Every row gives one point. The points of each table are mixes of a few directions, plus a little noise. Count the directions of each table, and those that both share. Where both have some left over, give the other angles between the two spaces (their principal angles), to ten degrees, smallest first.
In the rows, 128 means zero.

First (7 x 2):
[[112 127]
 [172 130]
 [148 130]
 [ 34 122]
 [159 129]
 [118 128]
 [151 130]]
Second (4 x 2):
[[136 124]
 [123 132]
 [176  93]
 [ 78 164]]
Directions: first 1, second 1, shared 0; angles 40

First (6 x 3):
[[160 122 156]
 [109 140 134]
 [145  84  43]
 [114 142 146]
 [ 86 151 131]
 [154 126 159]]
Second (7 x 3):
[[132  94 112]
 [128 141 150]
 [118 197 167]
 [137  70  98]
 [125 150 154]
 [126 150 147]
 [128  94  66]]
Directions: first 2, second 2, shared 1; angles 50

First (7 x 4):
[[ 80  86  68 141]
 [115  94 138 100]
 [132 124 140 117]
 [170 210 137 176]
 [129 108 148 101]
 [155 165 147 140]
 [113 108 120 122]]
Second (6 x 4):
[[115 129 200 166]
 [ 90 148 104 101]
 [149  78 122 169]
 [135 160 121  90]
 [127 114  70 112]
 [156 140 152 124]]
Directions: first 2, second 3, shared 1; angles 90

First (7 x 6):
[[ 46 165 166 151 188  93]
 [153 119 105  97 106 132]
 [138 127 106  85 115 122]
 [147 124  97  73 107 123]
 [122 129 138 146 135 130]
 [170 100 154 219 112 172]
 [121 132 129 125 133 123]]
Second (7 x 6):
[[138 121 133 156 127 143]
 [116  90  82 119  74 101]
 [116 149 149 126 155 127]
 [137 174 142  48 162 127]
 [151 130 110 125 149 161]
 [ 56 130 157 175 138  83]
 [179 101 125 149  89 153]]
Directions: first 2, second 4, shared 2

First (9 x 8):
[[ 89 149 122 132 195 129  82 100]
 [143 113 121 113  80 114 179 150]
 [173 131 121 105  72 126 106 149]
 [133 113 152 141  92 136 209 139]
 [130 109 114  88 185 130  81 107]
 [ 66 170 136 164 165 131 136 105]
 [122 160  98  95 102 111  98 134]
 [152 127 177 120 133 170 142 111]
 [145  85 112 193 132 100 119 152]]
Second (8 x 8):
[[125 128 168 120 167 165 140 100]
 [124 128 177 118 176 171 143  94]
 [131 128 101 134 100 103 120 147]
 [124 127 160 122 160 158 138 105]
 [136 129  48 144  48  55 104 185]
 [134 129  66 140  66  71 109 172]
 [125 127 160 121 159 156 138 106]
 [126 128 146 124 146 144 134 115]]
Directions: first 5, second 1, shared 1

First (9 x 9):
[[138 142 134 124 129 125 119 132 139]
 [192 218 167 102 134 111  68 151 201]
 [ 87  71 103 144 124 138 165 114  82]
 [191 217 167 103 134 112  70 150 200]
 [115 109 120 133 127 131 140 123 113]
 [126 126 127 129 128 129 130 127 126]
 [115 111 120 133 126 132 140 124 113]
 [ 81  62  99 147 124 140 172 111  74]
 [106  98 115 137 126 134 148 120 103]]
Second (8 x 9):
[[128 150 135 162 111 128 140 122 110]
 [137 138 130 144 115 133 137 124 114]
 [ 63  51 188  83 193 160  19 105 229]
 [170 125 129 131 100 157 138 122 101]
 [125 145 125 147 121 119 140 128 117]
 [136 137  66  80 146  76 174 166 119]
 [137 134 131 141 117 135 133 124 117]
 [128 143 119 138 123 116 144 132 117]]
Directions: first 1, second 3, shared 0; angles 80

First (11 x 12):
[[152 139 120 124 169  91 159 115 132 128 127 175]
 [136 119 102 118 184 103 198 118 141 120 159 168]
 [ 60  74 106 123  92 209 153 155 138 113 191  39]
 [168 148 121 124 185  70 164 107 132 129 118 200]
 [159 161 154 136 116 100  77 120 116 140  78 152]
 [139 137 133 129 131 116 120 124 126 131 116 140]
 [ 89  96 112 125 113 173 149 142 135 119 168  80]
 [118 128 140 132  96 147  93 136 122 131 117 100]
 [142 156 164 139  80 127  44 130 111 142  74 115]
 [ 89  92 106 122 123 170 164 141 138 117 176  86]
 [156 157 150 134 120 101  85 120 118 138  85 152]]
Second (11 x 12):
[[147 130 113 123 171 109 167 116 135 122 141 159]
 [137 128 119 127 148 121 148 123 130 125 134 144]
 [147 126 118 142 117 224  71 120 125 103 126  40]
 [156 127 108 132 156 176 124 114 131 107 136  96]
 [136 128 121 124 151 109 154 122 132 128 135 152]
 [174 129  90 132 194 166 157 103 138  98 148 120]
 [ 71 129 171 121  55  60 114 160 117 166 107 163]
 [ 61 131 175 114  62  19 139 162 119 175 107 202]
 [ 85 128 161 124  70  83 111 152 121 158 110 146]
 [137 126 123 135 124 174 101 124 126 116 129  84]
 [157 126 106 134 158 174 126 110 131 108 137  98]]
Directions: first 2, second 2, shared 1; angles 70

First (9 x 14):
[[141 115 121 116  91 117 129 146 134 133 143 129 163 157]
 [130 132 114 123 123 124 130 127 140 123 134 135 136 119]
 [ 89 175 122  76  95  81 155 110 108  92 143 142 181 110]
 [177  74 146 160  99 149 113 161 120 177 116 100 144 192]
 [ 95 124 121 143 222 181  98 114 166 100 147 152  12 107]
 [ 76 190 143  75 100  71 160  98  81  89 126 134 186 103]
 [135 128 107 150 167 150 120 122 160 124 126 141  85  93]
 [134 111 170 157 155 152 117 129  96 152  99 102  99 152]
 [173 111 109 154 107 130 129 141 148 160 110 120 152 122]]
Second (10 x 14):
[[122 163  89  94  97 105 129 130 178 103 178 138 148 107]
 [135 152  71 113  95 113 113 140 171 105 184 139 143  95]
 [150  91 113 159 125 150 100 149 112 138 135 126 116 138]
 [139  89 154 126 132 148 129 139 147 148 124 125 116 192]
 [ 72 161 164  94 116  73 170  93   7 100  72 144 198 104]
 [117 132 138 134 170 143 133 113 142 126 112 134  90 115]
 [121  98 152 113 172 116 208  89 120 141  20 182 164 126]
 [118 131 140 136 121 142  88 143 107 122 168 101  99 149]
 [154 115 115 159 139 159  95 146 164 143 154 110  84 130]
 [151 150 145 151 113 131 114 137 132 154 134  81 122 124]]
Directions: first 4, second 6, shared 4
